Every row gives one point. The last column is the point's height on a tilted bowl or saddle (a function of degree 2), plus a little noise. Count its main directions that bend up, bend down and stay straight.

Points, 18 rows:
[[ 2.3 -0.2  3.5  3.7]
 [-0.2  0.4 -1.5 -1.2]
 [-1.6  4.1  2.6  0.8]
 [ 3.7 -2.9 -5.0  4.4]
 [-0.2 -2.8 -3.4 -1.7]
 [-0.9 10.5  1.4  4.6]
 [-0.2  3.6 -0.7  0.2]
 [-2.2 -1.0  2.6 -2.6]
 [-3.4 -7.0 -3.0 -6.3]
 [-4.2  2.9 -3.8  0.4]
 [-4.3  1.7 -3.4 -0.8]
 [-6.1 -2.2 -3.4 -3.5]
 [ 2.0 -0.3  0.2  1.1]
 [ 4.8 -4.2 -7.4  8.9]
 [-1.3  4.2 -6.2  4.5]
 [ 0.6 -7.2 -0.4 -3.0]
 [-2.4  5.4  4.0  2.4]
 [ 3.3 -2.2  0.1  2.6]]
Directions: 2 up, 0 down, 1 straight

Points:
[[ 2.3 -6.5 -1.7  1.2 -1.4]
 [-2.6 -2.0  8.1 -6.0 -7.4]
 [-4.3 -0.4 -3.1  0.6 -3.6]
 [-2.2 -1.8 -4.9  1.9 -4.0]
 [11.8 -3.9 -2.7 -4.3  4.5]
 [-4.9 -5.2  6.2 -1.5 -6.3]
 [ 6.5 -3.4 -0.9 -1.6  2.1]
 [-3.2 -0.2 -0.8  4.5 -4.0]
 [ 1.0  1.2  0.5 -8.6 -3.3]
 [ 0.5  1.1  1.1  0.2 -0.8]
 [ 2.6 -6.7 -1.8 -0.5 -0.4]
 [ 1.6  0.2  4.3  1.4 -1.3]
 [ 7.9  2.8 -2.4  5.0  0.0]
 [-7.5  2.1 -0.6  5.5 -5.9]
 [-2.8  6.6 -2.7 -2.1 -4.3]
 [-1.0  3.0  0.6 -1.6 -1.6]
 [ 3.0 -1.6 -4.2 -2.7 -0.2]
 [-4.3 -2.1 -1.6 -1.3 -2.9]
 [-4.4  3.0  1.9 -1.6 -3.4]
 [-3.2 -0.2  2.9  5.5 -4.7]
 [-4.1  7.0 -0.2 -2.3 -4.3]
 [-6.2  0.3 -0.9  0.9 -4.0]
 [-1.2  6.5 -3.8 -1.8 -4.0]
 [ 1.0  3.3 -1.4  3.5 -1.6]
 [-3.0 -1.5 -3.0  2.2 -3.6]
 [-2.1  0.7 -1.6 -0.2 -2.2]]
Directions: 0 up, 2 down, 2 straight

Points, 22 rows:
[[ -5.5  -0.1   2.0   1.1   0.0]
 [  3.8  -4.4  -5.3  -0.1  -1.6]
 [  3.2   3.4   5.6  -3.3   2.4]
 [ -1.2  -2.4   2.2   2.0   2.7]
 [ -7.4  -0.9  -2.9   2.2  -3.5]
 [ -1.8   3.8   2.0  -0.2   2.8]
 [ -4.7   0.5   2.4  -2.5  -0.6]
 [ -5.9   4.4  -1.2   3.5   2.3]
 [ -1.7   4.0  -3.9  -3.8  -2.2]
 [ -1.4  -0.1   2.6   2.0   2.7]
 [  0.6   0.8  -0.1   2.9   3.3]
 [ -6.7  -0.1  -0.5  -1.9  -4.0]
 [ -0.4   2.5  -4.3  -5.0  -4.2]
 [ -4.8 -10.6  -3.9  -2.9  -4.3]
 [ -2.7   6.2   5.8  -1.5   5.0]
 [  2.1  -2.0   1.0  -8.5  -2.9]
 [  1.9  -3.9  -3.9   7.6   8.2]
 [  0.8  -2.8  -4.0  -0.6  -1.8]
 [  3.4   1.0   1.8   0.5   1.9]
 [ -6.0  -2.0  -0.1   2.5  -0.6]
 [ -1.1   7.5  -0.7   3.8   7.9]
 [ -6.5   3.5  -1.6  -2.5  -3.0]]
Directions: 2 up, 2 down, 0 straight

Points (46 x 7):
[[ -2.5   1.9   4.6   2.7   3.1  -2.4   4.0]
 [ -0.7   3.0  -1.7  -1.9   3.0   4.6  -2.0]
 [ -1.6  -2.7   2.2  -5.4  -4.6  -1.8   2.6]
 [ -0.2   1.2  -2.0   0.6  -4.9   1.4   1.6]
 [ -0.7  -1.2   3.5   8.0   0.9  -4.1   0.2]
 [ -1.2   1.0   3.2 -12.0   2.1  -0.9  -7.4]
 [  3.0   3.6  -3.3   0.3  -3.6   0.0   2.1]
 [ -2.3  -1.8   1.9   1.1  -2.9   3.9   2.8]
 [ -5.4   2.0  -2.0  -6.2   0.4   3.3  -6.5]
 [ -7.5  -1.2  -0.4  -5.4  -2.1   8.1  -1.1]
 [  2.4   0.0   0.2   2.9  -2.4  -4.4   0.7]
 [  7.5   5.7  -7.8   1.7   0.3  -3.8   9.6]
 [  2.3  -3.6  -2.5  -3.7   0.5  -0.5   0.4]
 [-10.0  -3.3   0.2  -1.1   4.4   1.3   2.9]
 [ 12.5   4.9   0.8  -2.6   2.0  -2.3   3.5]
 [  0.0   8.7  -3.8   2.0   5.6  -1.5   6.9]
 [  0.2   5.2   3.5   4.9   0.0  -3.7   4.3]
 [ -2.7  -1.7   9.6  -3.5   7.0  -1.3   7.6]
 [ -5.2  -2.0   1.5  -0.8   0.1   2.4   1.5]
 [  2.0   2.7   1.8  -3.2  -2.0  -6.9   3.6]
 [ -3.1   1.0   0.0   3.3   0.9   1.4   0.8]
 [ -2.8   2.4  -0.5   3.1   5.5   1.1   1.5]
 [  5.5  -5.2  -1.9  -3.1  -4.7   0.2   5.3]
 [ -3.5   2.0   0.5   1.2   0.2  -5.7   5.2]
 [  2.3   8.4   4.0   3.6   3.3   0.7   5.5]
 [ -7.2   1.5   1.3  -2.8  -4.8   1.2   3.1]
 [  5.5  -5.9   1.9   0.5   3.2  -7.0   3.6]
 [  2.9   2.9   1.8   0.1   7.0  -0.1   2.5]
 [ -3.4  -0.2   6.9  -1.9   1.4   1.7   1.4]
 [  0.6   1.1   4.1   5.7   0.0  -4.5   1.2]
 [  4.5  -2.8   1.5  -4.4  -1.9  -5.3   3.8]
 [ -0.9   3.3  -3.1   1.0   2.0  -1.4  -0.5]
 [  0.8   3.7   3.1   0.3   1.7   2.2  -0.6]
 [  0.7   2.4  -5.2  -7.4  -1.1  -3.4   1.1]
 [ -1.2  -2.9   2.3  -5.9  -1.1  -0.2  -0.3]
 [ -1.8   4.2   0.1  -2.7   8.1   2.4   1.1]
 [ -4.5  -1.0   0.7   0.0  -1.0  -1.9   2.2]
 [  1.7  -1.7   1.2   0.7   2.1  -0.3  -1.0]
 [  6.8  -0.8   0.6  -4.5  -2.0   3.1  -0.8]
 [  4.8   0.5  -3.6  -1.4   0.9  -0.8   0.5]
 [ -0.2   1.5  -1.4  -5.0   4.3   0.6  -2.7]
 [  6.3  -5.1  -3.1  -2.2  -1.4   1.6   3.5]
 [  2.6   0.9   5.3  -4.7   2.6   4.0  -4.4]
 [  0.3   0.6  -2.6  -6.1   5.7  -2.1   0.3]
 [  1.5  -6.5  -1.3   2.5  -0.3   3.2   0.1]
 [ -2.7   9.3   6.5  -5.5  -3.0  -2.0  -6.3]]
Directions: 4 up, 2 down, 0 straight
